Each row is a point. Two turns around zero, p and q, are shown by what they do to some points. Write where each new point lands after one turn and then the other. Backwards means that the second turn is done in reverse. Each puzzle has new turns, and all numbers are rounded.

Turn p:
-27	-17	-14 -> -12	-28	-17
-4	0	-6 -> 1	-3	-6
-10	20	36 -> -30	29	9
-12	10	-9 -> -3	2	-18
48	4	17 -> 26	23	37
6	-17	-24 -> 19	-22	-5
Turn q:
-27	-14	-34 -> -39	-12	-20
14	29	14 -> 22	27	4
-2	19	26 -> 10	21	22
-7	-10	-12 -> -12	-10	-7
23	-24	5 -> 20	-27	0
Where do these land?
q, then p backwards: -6	-14	-23 -> -26	-5	-7
p, then q backwards: -5	-8	20 -> -20	-5	7
q, then p: 19	-13	29 -> 6	4	36
q, then p backwards: -8	35	-26 -> -16	41	3

Turn p:
22	18	21	3	18	30 -> 4	19	11	-10	26	35
-38	-44	8	0	1	-1 -> -33	-38	-22	16	-15	4
31	-7	-11	-11	23	-13 -> 37	-14	1	5	19	-1
17	16	4	-9	-13	-13 -> 14	5	19	-18	-2	-11
8	-12	-2	-9	-24	15 -> 7	-1	2	-6	-28	15
-13	13	-26	7	1	-1 -> 1	19	-17	9	-3	-18
-7	23	20	7	-4	5 -> -19	16	12	-14	9	2
-8	1	12	-18	-7	20 -> -9	0	-9	-21	-8	18
-12	-7	-26	31	5	-42 -> -2	-6	2	39	3	-46
Turn q:
15	1	-9	5	-4	-5 -> 13	8	-9	-1	-7	2
3	22	-11	-3	13	19 -> 3	21	6	1	23	11
-8	7	-11	12	6	0 -> -7	6	-14	4	10	2
4	3	-10	-35	26	9 -> 5	6	19	-34	21	9
-12	-41	5	22	-4	-33 -> -6	-39	-33	-2	-20	-21
-8	15	48	22	-12	-25 -> -18	4	7	28	-22	-47
14	11	-22	-45	-8	19 -> 9	18	27	-27	-2	38
-15	9	0	1	-9	14 -> -15	2	7	13	4	12
7	-28	12	21	-6	4 -> 15	-28	-8	18	-6	-7
Where do these land?
p, then q backwards: -8	9	-14	15	-2	-13 -> 1	15	16	14	3	-8
p, then q: 40	19	1	-24	-23	-3 -> 26	14	40	-9	-22	-7
q, then p: 39	1	-12	0	-30	21 -> 16	28	29	1	-11	31
q, then p backwards: -1	-4	4	4	28	19 -> 11	6	8	1	28	-14
p, then q backwards: -26	-6	-9	-7	27	-6 -> -18	-10	-9	27	17	-9
q, then p: -9	12	4	19	-6	14 -> -13	13	2	20	9	-2
p, then q backwards: -18	6	-5	4	8	12 -> -12	11	-13	11	1	-7
q, then p: 8	-31	35	16	15	-16 -> 14	-40	19	19	-6	-21
q, then p: -26	-4	-3	-27	-16	-29 -> -21	-10	-20	-25	-30	-8

Turn p:
-20	13	-6	-5	-11	12	17	13	-15 -> -3	-10	-3	-7	5	-12	34	4	-6
-7	7	14	-18	-6	18	8	-7	-16 -> 4	-1	-4	-13	-18	-12	20	-16	-1
18	2	-6	9	-2	4	-12	12	-18 -> -2	4	7	-14	-7	19	1	15	-13
11	10	11	17	11	12	-16	14	-4 -> -4	0	23	-3	-7	27	4	-2	-1
-9	6	0	-11	-16	-15	6	-14	18 -> -7	5	-23	19	1	-14	-2	-3	10
12	-6	15	4	13	-13	-3	7	-2 -> -3	12	21	3	-5	-1	-13	2	-2
14	-27	11	-5	0	-1	-9	4	22 -> 13	-3	8	8	-14	-1	-26	9	20
-10	11	-25	-10	1	-1	22	-13	8 -> 2	4	-24	-5	28	-12	9	-5	7
-23	5	-25	-6	4	-8	-3	-9	-2 -> -14	-14	-18	-6	22	-8	-2	-5	-7
14	-21	11	26	5	-8	-9	-7	8 -> 16	4	14	19	-4	13	-26	1	-9
Turn q:
11	-1	48	3	-5	6	-1	-4	-3 -> -13	2	27	-4	-17	-12	6	15	-30
10	-6	-19	-13	12	3	-2	-4	-3 -> 9	-8	-3	-1	18	16	-9	-6	0
5	-13	7	0	-18	3	0	-1	5 -> 5	-8	12	3	-8	0	17	-2	-2
-18	-9	16	16	5	-39	-9	-5	8 -> -2	-2	10	-7	2	-47	-5	-4	14
9	-9	9	10	2	2	2	12	12 -> 9	-13	2	-1	-13	-6	0	13	-3
-25	-8	-9	-2	4	8	-10	2	8 -> -3	2	-4	-11	11	2	10	10	23
-4	-7	1	3	10	-4	20	-9	8 -> 5	1	8	19	6	-6	-8	11	7
-4	-5	-3	-19	5	2	12	12	4 -> 2	-7	-12	10	15	3	9	11	-5
1	15	-14	-3	-5	7	-11	-3	5 -> 9	14	-9	-10	-1	12	1	-8	3
7	23	-17	-12	-12	2	-13	-1	4 -> 13	17	-16	-10	1	12	6	-17	-6
8	19	-19	18	2	11	11	0	-47 -> -33	1	-14	13	-14	27	-26	-23	0
Where do these land?
q, then p: 2	-4	-23	-2	6	8	4	3	-4 -> 13	-11	-1	-7	6	14	-6	-3	9
p, then q backwards: -18	12	13	18	-17	16	1	4	2 -> 6	-16	-2	-8	-28	6	16	8	-2
q, then p: 21	8	14	7	0	-7	0	-11	10 -> -9	15	0	1	-22	6	0	3	-13
p, then q: 20	18	7	20	-10	7	-18	8	-3 -> -14	10	-3	5	-20	24	14	15	0
q, then p: -18	-7	-2	-21	2	1	0	24	-20 -> 6	-19	4	-11	29	-19	-2	-1	-4
p, then q: -17	8	-8	-21	21	-7	-18	5	-3 -> -5	5	7	-9	30	-13	13	7	15
p, then q: -10	-3	-3	-3	-13	-9	-5	22	22 -> 7	-15	-10	-3	-12	-16	5	16	18
p, then q: -14	-3	14	12	12	9	22	1	-21 -> -13	-2	19	19	3	-11	-13	-6	-21
p, then q backwards: 14	2	8	-8	-11	12	11	-15	-3 -> 2	17	-9	5	-16	-2	-6	3	16
p, then q backwards: 5	-23	-4	2	1	-4	-15	-16	16 -> 16	3	-18	14	21	-6	8	2	-1
q, then p backwards: 3	-19	-17	-11	21	-7	20	-12	4 -> -8	-14	-12	21	11	-4	5	1	28
q, then p backwards: 12	11	2	8	-12	-18	-3	-13	2 -> 1	-6	22	-3	8	-1	8	-17	-7
